Each point is reached from the start by the listed moves, each made once or not at all, plus a little noise. Is the number of moves made odd or even? Then give how often each move was made.
(in the rows, 128 means zero)

Moves:
(1): [120 142 166]
(2): [113 161 125]
(3): [105 126 141]
Start: [129 140 143]
Points:
[ 96 154 194] -> even (1, 0, 1)
[ 91 171 154] -> even (0, 1, 1)
[114 173 138] -> odd (0, 1, 0)

Moves:
(1): [152 125 120 122 154 126 157 111  72 144 127]
(2): [152 166  95 116 158 157 116  92 151 113 139]
(3): [118 131 129 144 147 105 140 127 122 108 146]
(4): [133 115 117 126 125 143 143 139 114 100 126]
(5): [122 121 117 130 126 101 115 111 138 117 118]
(6): [128 118 140 130 138 141 127 100 147 152  97]
(7): [120 119 127  88 140 159 159 136 125 131 124]
(8): [130 139  96 127 112 126 159 154 137 126 137]
(9): [133 129 142 133 144 108 142  78 120 118 145]
Start: [131 115 109 172 120 120 150 143 114 117 121]
Points:
[127  93 123 132 143 166 183 120 131 144  88] -> even (0, 0, 0, 0, 0, 1, 1, 0, 0)
[118 111  92 151 149 138 223 143 130 123 113] -> even (0, 0, 1, 0, 0, 1, 1, 1, 0)
[124 108  82 157 147 123 247 135  89  57 155] -> odd (0, 0, 1, 1, 0, 0, 1, 1, 1)
[149 103 110 181 177 103 195 100  69 140 107] -> odd (1, 0, 1, 0, 0, 1, 0, 0, 0)
[114  91  66 153 142 125 226 146 129  81 104] -> even (0, 0, 1, 1, 1, 1, 1, 1, 0)
[121  98  51 129 109 140 211 170 118  80 113] -> even (0, 0, 0, 1, 1, 0, 1, 1, 0)

Moves:
(1): [120 121 153 135 120 126 136 134 129 127 112 111 140 134 144 135 124 139
 122 122]
(2): [115 135 111 132 125 139 131 125 142 130 122 121 128 141 133 109 130 142
 133 123]
(3): [127 122 146 131 139 107 133 129 134 127 136 142 133 118 122 114 137 135
 135 140]
(4): [130 136 149 142 104 141 136 145 124 115 142 114 128 120 129 119 126 146
 133 128]
(5): [126 122 134 131 123 139 137 116 137 121 135 145 125  98 129 118 117 117
 120 117]
(6): [129 136 126 129 123 140 136 126 131 122 122 124 133 122 129 128 136 132
 147 134]
(7): [129 143 130 153 125 131 146 142 120 117 120 144 136 110 130 121 134 128
 125 123]
(8): [127 131 125 129 139 146 126 133 123 135 139 133 143 124 130 125 110 118
 144 131]
(9): [128 122 122 126 129 139 126 122 133 125 130 128 139 124 117 139 132 140
 123 126]
(10): [127 126 139 136 121 136 129 138 135 137 138 116 142 127 156 123 159 126
 120 132]
(11): [133 128 130 134 127 122 138 124 121 117 138 126 138 129 145 131 128 131
 126 118]
(12): [131 129 121 128 120 118 123 135 145 132 130 125 132 127 128 128 136 130
 119 138]
(13): [140 119 120 148 116 125 132 114 134 144 133 138 129 137 117 128 131 108
 124 136]
(14): [114 108 123 142 137 115 124 134 133 111 140 123 117 136 130 131 138 116
 122 144]
(15): [118 116 128 140 107 115 128 138 115 131 123 129 140 106 149 130 124 148
 139 130]
(16): [107 125 139 144 117 102 121 139 134 122 138 132 136 115 124 138 138 129
 120 100]
(17): [130 136 123 129 120 133 116 124 126 119 126 109 138 134 131 109 137 130
 128 139]
(18): [128 117 135 116 121 127 121 136 123 122 119 125 125 132 129 130 133 131
 138 109]
Start: [125 131 126 151 129 117 146 115 111 129 130 124 125 137 124 136 143 120
 133 132]
Points:
[ 85 109 171 221  90 119 163 158 111  97 166  74 195 124 212  81 177 172
 159 159] -> even (1, 1, 1, 1, 0, 0, 0, 1, 0, 1, 1, 0, 0, 1, 1, 0, 1, 0)
[ 87  95 133 249  58  85 168 135 151  86 161 131 194  72 175  91 233 143
 136 119] -> odd (0, 1, 1, 0, 1, 1, 1, 0, 1, 1, 1, 1, 1, 1, 1, 1, 1, 1)
[ 86 107 185 225  70 141 172 179 142  80 163 110 183  67 166 134 190 133
 131  98] -> even (1, 0, 0, 1, 1, 1, 1, 1, 1, 1, 0, 1, 0, 1, 0, 1, 0, 1)
[ 91 101 171 195  70 109 161 152 124 118 144 117 202  70 204 142 167 140
 149  81] -> even (1, 0, 0, 0, 1, 1, 0, 1, 0, 1, 1, 1, 0, 0, 1, 1, 0, 1)
[ 91  92 163 219  48 109 177 123 134 122 132 115 180  97 197 130 185 140
 144  71] -> even (1, 1, 0, 0, 1, 1, 0, 0, 0, 1, 1, 0, 1, 0, 1, 1, 0, 1)
